Every row gives one point. Two turns around zero, p and q, are shown by what they do to some points. Write where each new point lands after one turn and then the other. Backwards means that the second turn is done in reverse. Each puzzle has new turns, and all numbers are rounded.
In the rows, zero is written as 128.

Turn p:
[123 155] -> [116 152]
[140 131] -> [139 134]
[82 76] -> [99 65]
[168 151] -> [160 161]
Turn q:
[114 162] -> [127 165]
[148 153] -> [156 144]
[122  69] -> [101  75]
Where do these land?
q, then p backwards: [114  87] -> [ 92 104]
p, then q backwards: [153 123] -> [151 139]
q, then p: [125  97] -> [122  97]
q, then p backwards: [134 126] -> [131 123]
q, then p: [114 206] -> [121 207]

Turn p:
[125 126 160 145] -> [128 133 162 140]
[161 151 162 136] -> [162 160 153 131]
[124  76  31 145] -> [115  62  46 163]
[114 148 112 122] -> [111 143 110 121]
[134 131 163  95] -> [140 134 156  91]
[110 135 139 125] -> [111 135 139 121]
Turn q:
[107 138 146 172] -> [109 152 130 171]
[155  90  84 149] -> [149  81  89 147]
[ 96 149 102 119] -> [ 94 140 104 109]
[ 72  95 168 130] -> [ 75 113 177 149]
[157 154 147 111] -> [159 154 141 109]
[161 148 165 106] -> [165 153 161 110]
[148 122  84 108] -> [143 104  94 100]
Where do these land?
q, then p: [172 100 171 105] -> [183 121 173 122]
q, then p: [119 121 117  84] -> [123 107 133  87]
q, then p: [138 148 112 178] -> [128 148  93 169]
p, then q: [ 85 147  58 148] -> [ 68 121  67 135]
q, then p backwards: [133 142 157 115] -> [133 142 159 124]
q, then p: [121 110 152 137] -> [125 127 156 143]

Turn p:
[ 99 157 104 139 111 124 131 104] -> [104 154 105 130 113 117 149 101]
[133 114 138  92 112 122 165 179] -> [143 114 139  87 112 127 143 184]
[147 112 115 182 128 167  75 176] -> [123 136 104 193 128 161  78 171]
[ 91 106 135  92 177  85 127 122] -> [105  93 135  93 177  83 127 123]
[118 152 149 152  82 109 101  55] -> [117 146 144 152  81 103 119  50]
[148 115 116 107 144  86 173 126] -> [162 101 130 108 144 102 172 134]
[165 105 101 155 100 223  81 150] -> [137 132  87 168 100 220  73 147]
[117 104 151 122 175 130 175 154] -> [116 102 162 112 170 139 158 164]
[134 187 143 112 123 106 123  85] -> [144 175 144 111 126 101 132  77]
Turn q:
[ 80 100 100 129 137 146 112  87] -> [ 92  91 110 130 161 148 112  91]
[133 102 151 172 112 134 187 101] -> [136 105 158 176 115 127 180  96]
[134 110  97 132  94 138  91 203] -> [144 120  72 145  97 149  96 187]
[121 155 113  76  95 109 173  91] -> [104 128 113  76 101  98 174  92]
[117 129 135 108 131 128 112 102] -> [114 119 139 104 134 126 112 111]
[138 118  97 160 183  86 103  86] -> [141 132 123 149 199  84 100  98]
[107 176 201 171 178 101 129 135] -> [ 98 193 206 163 146 113 118 140]
[150 158  98 111 145 149 161 145] -> [148 161 103 105 140 144 168 135]
[152 119 134 158 105 146 108 115] -> [159 119 133 150 109 141 106 107]
[147 113 154  63 101 143 106 215] -> [142 114 123  83  79 150 116 223]
Where do these land?
q, then p: [183 136 108 123 100 155  59 115] -> [186 131  92 131 113 145  66  97]
p, then q backwards: [155 185 149 151  79 106  63 118] -> [160 188 143 184  94  92  87 123]
q, then p: [ 86 121 132 154 138 136 149  87] -> [ 84 114 149 142 143 138 149  92]
q, then p: [107 139 139 125 103  83 152  57] -> [106 100 151 116 111  77 153  69]
q, then p: [113  77 164 100 175 165 127 162] -> [109 104 161 113 158 171 102 191]
q, then p: [161  98 156 103 173 164 151 166] -> [157 122 166 110 151 171 127 188]
p, then q: [ 87 105 113 162 117  53 157  91] -> [ 92  91 129 173 131  61 172 108]
q, then p: [151 131 126 144  99 142 131 131] -> [150 132 123 143  99 143 132 120]
q, then p backwards: [110 149  99 160 143 101 161 116] -> [107 161 101 164 149 106 129 108]
p, then q: [145 147 121  88 153 144  99 166] -> [147 157 112  90 150 138  97 160]
q, then p: [109 122 103  98 129 160 159 199] -> [115 139  92 103 125 168 158 193]

Turn p:
[124 160 160 154 118  82 144 108 123 152 160] -> [117 153 133 154 153 101 136  96 137 170 167]
[137  98 111 154  92 172 118 141  92 167 129] -> [117 103 128 146  81 168 139 160 100 167 129]
[ 89 150 106  79 166  97  96 139 112  89  86] -> [116 135 134  90 150  73 100 126  95  83  74]
[153 106 156  99 110  88 134 157 152 168 160] -> [166 102 144 107 144 101 133 148 157 171 171]
[ 92  90  99 130  98 128  82 111 161 116 137] -> [ 84  77 124 113  88 118 101 120 154 111 131]
[119  98 163 145 187 152  82 105  98 115 104] -> [111  87 149 164 175 161 108 118 104 109  79]
[152 104 111 167  99  90 149 146 123 154 128] -> [152 110  99 156  98 102 155 128 133 169 141]
[126 147 151 127 141 169 139 129 150 134  87] -> [133 159 147 124 134 163 132 135 153 125  86]
[ 93 168 160 139 142 103 159 159 161 103 148] -> [110 175 125 138 168  88 145 144 172 110 142]
[152 152 111 112 141 144 157 122 166 150 170] -> [144 155  95  93 142 158 123 129 152 138 168]
[166 158  86 110 108 162 106 113 124  92 136] -> [144 152 118 117  86 153  82 125 102  90 146]
[135 105 121 120 133 150 170 105  75  96  91] -> [145 128 138 134 114 151 180 108  78  92 103]
Turn q:
[133 137 148 153 138  89 142 138 115 128 105] -> [144 140 143 145 119  77 127 134 121 126 124]
[162 106 108 130  89 129 135 162 188 115 165] -> [159 133  94 136 106 163 122 135 191 127 171]
[127  97 152 151 152 110 138 107  87 118 108] -> [124  92 150 151 126  85 148 117  99 117 125]
[121 103 151 120 118 108  98 108  86 115 109] -> [119  87 152 136 115 111 100 107 103 107 112]
[ 58 165  69 130 100 127 143 109 141 109 154] -> [ 51 170  66 137 128 142 110 142 127 124 127]
[166 116 137 121  96 149 144 112 181 148 195] -> [131 130 122 104 125 165 136 100 181 158 198]
[146 146 139  97 123 167 171 124  72  95  86] -> [132 142 143 113  77 140 179 102  78 105  90]
[ 69 133 104 114 139 135 123 135 154  81 182] -> [ 73 145 104 139 151 165 121 163 139  81 157]
[106 109 109 125 155 127 139 138 100 163  97] -> [125 101 119 113 134 104 144 162 104 146  94]
[122 139 123 171 155 149 105 125  99 132  89] -> [141 125 134 166 156 121 134 128  85 147  90]
[ 94 149 160 123 146 136 145 130 118 116  90] -> [105 150 168 137 120 117 146 145 111 119  94]
[210 131 103 115 142 103 116 125 176 159 163] -> [189 132 100  85 166 122 124  97 182 137 162]
[156 118 117 105 108 134  98 116 197 154 137] -> [143 121 121 105 147 160 106 109 198 151 128]
[122 143 171 136 132 128  96 163  77 160 111] -> [155 124 176 123 123 118  95 151  73 147 117]
Where do these land?
q, then p backwards: [192 114 141 126 171 122 141 159 132 115 179] -> [175 108 146  87 128 113 180 135 136 100 170]
q, then p backwards: [150 149 185  87 150 132 177 145 102 113 158] -> [120 136 137  62  78 141 174 121 106  99 139]
q, then p: [137  78 169  91 100 112  77 113 118 159 154] -> [122  47 179 115 141 147 102 131 142 122 149]
p, then q: [122 101 122 113 152 156 128 150 128 136 112] -> [147 113 132 124 110 144 152 152 128 118 101]
p, then q: [119  96 148 147 100 110 192 137 171 158 146] -> [115 146 109 105 118 117 168 145 191 162 168]
p, then q backwards: [126 145  54 129 147 113 120 127 158 102  94] -> [139 146  67  94 100  84 130 126 114 112 101]
p, then q: [122 172  97 178 126 145 112 128 119  84 130] -> [112 164  93 180 133 137  92 123  98 124 113]
q, then p: [148 136 139 110 143 133 137 121 178 102  71] -> [159 164 138 133 123 134 138  99 182 111  94]
p, then q backwards: [101 150 124 137 138 127 110  98 132 161 106] -> [112 151 122 121 107 139 116  87 133 151 108]
q, then p: [134 147 125 147  31 128 146 110 121 179 142] -> [ 88 122 142  93  82 135  92 110 121 205 158]
q, then p: [ 86 138 141 130 134 102  89 132  86 151  78] -> [131 102 164 154 135  86 114 135 100 147  72]
p, then q backwards: [117 101 102 147 126 150 127  87 102  89 125] -> [122 109 120 116 112 148 129 104  91  73 130]
p, then q: [111 138 117 123 145 134 109 157 118 114 169] -> [130 127 115 132 144 135 110 169 106  97 139]

Turn p:
[106  97 129 118 147 139 112 146 113 139 100 124 138 129] -> [131  93 141 123 153 123 104 151 129 142 111 124 116 135]
[139 148  87 137 134 120 150 109 129 137 117  95 114 124] -> [131 141  91 142 128 142 154 119 117 129  97 102 117 116]
[108 116 144 157 133 174 109 162 132 134 136 131 145 133] -> [121 120 140 154 138 140  89 152 132 154 142 139 149 159]
[137 135 124 138 120 106 125 108 143 133 120 109 116 113] -> [131 138 117 144 117 119 140 106 143 127 111 124 115 114]
[149 123 117 145 118  95 138 152 126 141 127  97 105 134] -> [161 137 126 146 101 126 160 141 134 135 108 117 110 137]
[149 135 149 126 129 135 138 115 122 113 134 158 148  98] -> [129 135 140 124 136 133 124 117 120 125 152 156 146  89]
[141 117 143 119 138 131 137 132 139 126 126 142 148 158] -> [137 115 150 108 135 140 135 118 127 125 129 134 153 145]
[105  95 143 131 101 160 126 143 127 117 129 119 149 137] -> [116  96 150 145 116 150  95 146 136 119 140 124 136 142]
[127 163  95 114 115  90 157 139 132 144 118 114 103 120] -> [120 159 110 117 108 119 171 148 130 125  96 104 115 110]
[101 117 178 129 127 155 116 141 136 132 109 139 141 152] -> [103 112 175 128 136 131  98 129 132 134 122 149 138 160]
[133 142 133 124 149 101 152  94 128 115 174 135 120 106] -> [130 155 124 135 147 112 163 103 121 107 168 117 127 104]
[145 131 113 125 113 123 135 119 115 160 131 120  98 135] -> [127 130 115 121 103 135 153 121 117 151 126 117  99 130]
[129 116 135 105 134 145 115 140 154 119 129 144 119 129] -> [126 132 134 103 140 140 113 131 158 128 139 137 126 139]
[136 153 115 109 125 128  98 142 114 136 139  91 130 132] -> [148 153 119 120 111 119  99 130 115 137 117  93 118 134]
[110 130 112 134 127 118 111  96 129 113 130 180 158 117] -> [105 104 101 115 138  95 120 115 128 114 147 150 161 107]
[132 132 132 136 137 129 129 109 110  88 130 149 117 129] -> [130 130 115 127 141 126 127 121 108  96 144 159 122 126]
Turn q:
[119 142 125 133 131 110 122 142 153 124  43 121 124  94] -> [116 111 125 119 132 121 141 130 169 149  50 109 121 105]
[113 126 118 136 144 125 137  92 135 123 142 119 129 136] -> [128 126 121 144 141 134 137 104 125 108 146 106 133 123]
[109 134 128 116 124 141 116 132 119 127 127 125 144 104] -> [109 120 135 113 125 129 120 136 114 129 122 124 144 107]
[134 130 114 115 138 143 132 133 151 125 139 109 125 134] -> [142 135 113 118 121 145 142 141 134 111 138 120 128 119]
[128 131 120 123 118  31 118 131 147 135 124 115 115 113] -> [137 116 111 110 138  64 111 121 165 147 130  80  93 136]
[114 130 128 140 118 123 136 140 124 116 142 115 134 144] -> [112 125 133 139 128 119 139 145 135 121 149 126 130 137]
[144 116 116 130 120 141 121 129 102 135 105 128 146 139] -> [131 118 118 145 114 135 122 135 115 144 110 136 152 145]
[151 124 135 129 124 145 119 120 147  98 136 138 127 136] -> [148 129 144 127 107 133 132 121 135  96 126 144 129 134]
[149 114 180 121 125 145 132 115 152 133 137 115 132 131] -> [164 129 170 116 120 149 141 117 140 140 147 133 134 123]
[128 143 133 129 118 119 111 126 144 142 134 134 125 147] -> [123 144 127 117 124 130 114 119 152 129 138 126 130 142]
[124 137 122 144 123 147 128 130  97 143 129 120 105  96] -> [105 136 133 143 118 143 115 135  97 145 118 121 105 111]
[133 135 125 138 153 128 128 143 114 130 137 143 147 135] -> [133 140 126 141 152 122 113 145 121 121 127 142 142 130]
[118 131 121 109 129 138 121 125  36 135 143 129  84 141] -> [ 95 141 125 129 133 137 120 132  45 144 129 121 107 178]
[139 134 134 125 123 146 168 124 148 130 142 162 152 130] -> [142 148 124 134 129 119 146 112 132 125 144 173 145 103]
[119  93 122 133 132 137 131 139 151 124 142 148 131 140] -> [136 102 116 127 138 139 127 127 141 111 147 159 124 127]
Where do these land?
p, then q backwards: [144  99 145 123 121 126 110 100 146 130 120 120 118 107] -> [127 110 139 150 118 118 129 110 164 137 124 146 113 114]
p, then q: [149 127 105 136 108 107 163 130 105 115 122 174 113 162] -> [122 119 103 128 118  96 164 130  92 133 136 180 131 133]
q, then p: [112 135  89 106 117 149 118 137 100 148 123 122 104 113] -> [103 114 103 119 119 127 107 165 108 135 119 106 103 126]
q, then p: [107 112 125 149 126 118 118 117 117 142 159 139 153 118] -> [141 115 120 148 138  94 110 120 134 134 160 121 130 132]
q, then p backwards: [113 112 144 112 134 116 113 119 121 131 121 129  98 157] -> [125 112 131 113 148 144 124 118 136 137 131 127 110 168]
p, then q backwards: [143 153 123 136 145 131 117 135 169 142  93 130 127 125] -> [136 152 133 123 135 129 129 134 139 151  80 154 135 136]
p, then q: [140 141 133 110 145 125 151 148 147 155 142 117 128 119] -> [137 162 137 121 134 140 146 141 135 151 133 116 137 105]
q, then p: [105 108 137 153 134 147 146 115 126 105 116 105 125 145] -> [120 111 144 166 147 159 140 133 124 118 139 136 135 141]
p, then q: [163 116 135 138 102 121 127 136 121 137 167 127 137 148] -> [142 140 137 140  87 119 126 124 122 143 167 141 137 136]
q, then p backwards: [ 99 148 124 150 126 120 147 151 132 110 152 128  96 140] -> [ 89 128 138 123 129 125 145 122 129 115 141 137  81 113]
p, then q backwards: [117 136 112  97 152 150 112 115 139 142 145 124 121 110] -> [103 145 125 121 144 102 120 124 136 167 138 123 115 124]
q, then p: [125 123 115 128 137 125 107 149 126 107 118 137 161  99] -> [152 107 136 124 134 108 108 150 149 120 113 142 131 109]
q, then p: [150 128 155 117  97 127 134 138 149 123 118 153 140 131] -> [115 127 147  98 108 122 147 110 147 132 133 146 145 114]
q, then p backwards: [126 160 151 156 162 140 134 121 101 117 105 113 161 113] -> [109 152 151 141 151 124 163 146 133 135 114 100 167 111]
p, then q backwards: [125 123 126 110 115 119 124 107 119 117 119 104 140 133] -> [128 124 118 128 132 125 107 105 134 109 127 125 119 106]
